Every row gives one point. Two turns around zero, p and q, are shown by what they do to some points. Write where each new point lands after one turn and then the other. Backwards means that the second turn is done in reverse. Each puzzle has new turns, and all numbers are rounded.

Turn p:
[-10.5   2.6 -17.5] => [-14.6  -7.9 -12.2]
[-10.2 -21.6  -5.7] => [ 10.7 -17.1 -14.1]
[3.6 1.8 7.6] => [3.7 3.6 6.9]
[-4.9 21.7 10.5] => [-13.4   2.8  20.4]
[22.0 -4.6  5.2] => [13.7 18.5 -1.0]
Turn q:
[-8.5  2.5  0.5] => [-7.4  4.8 -0.8]
[18.5 15.8 -2.9] => [ 21.4   6.4 -10.1]
[ -9.0 -20.0 -16.5] => [-16.1 -21.7  -4.8]
[-0.9  1.7 18.9] => [ 2.2 10.4 15.7]
Where do these land?
q, then p backwards: [-9.0 -7.5 24.9] => [ 1.2 21.0 17.8]
q, then p: [12.9 17.7 -0.6] => [-7.4 20.0 -4.9]
q, then p: [ -3.3   2.7 -18.4] => [ -6.5  -5.7 -16.8]
p, then q backwards: [ -0.6 -12.9  -5.8] => [  8.1   3.1 -11.2]

Turn p:
[ -3.5 -19.9 -26.8  -3.7] => [ -5.8 -29.3  14.3   6.5]
[ 10.8 -16.4 -11.5  -0.4] => [ 10.3 -19.0   7.2  -0.3]
[ 0.9 16.2 10.1 -7.0] => [ -3.7  16.9  -2.0 -10.6]
[-0.3 13.4  7.2 11.4] => [ -2.0   9.0 -16.5  -1.7]
[-7.9  6.7 21.0 -0.3] => [ 1.2 22.4 -3.0  6.0]
Turn q:
[ 5.6 22.0 -6.3  6.0] => [  7.7   4.1 -15.9  16.2]
[-2.5  3.4 -3.5 12.5] => [ 5.3 -5.6  2.4 11.0]
[ 16.0 -14.0   6.6   7.4] => [ 17.3  -3.8   7.1 -13.6]
[  0.0   5.0 -12.9  -2.0] => [ -3.8  -7.0 -10.8   4.0]
[-19.1 -16.4  16.1 -23.9] => [-26.6  12.3  17.2 -17.7]
Where do these land?
p, then q: [-12.7  -9.3  21.3 -17.3] => [15.7 21.9  2.6 16.3]
p, then q: [ 14.1   3.4 -17.8  -4.1] => [-12.0  -0.7   3.0 -19.8]
q, then p: [-11.2 -11.1   1.1   1.4] => [ 3.2 10.3  4.1 10.9]
p, then q backwards: [  6.7  17.6 -14.2  10.5] => [  7.0  -4.5 -16.5 -18.0]
q, then p backwards: [18.2 -4.6 -1.2  7.6] => [18.9 -5.6  2.8  4.0]
q, then p: [-10.2  17.1  -9.9  10.5] => [  0.3 -11.7 -18.4  11.3]
p, then q: [ -4.8 -13.1  20.8  -8.5] => [20.4 13.7 -1.7  9.5]
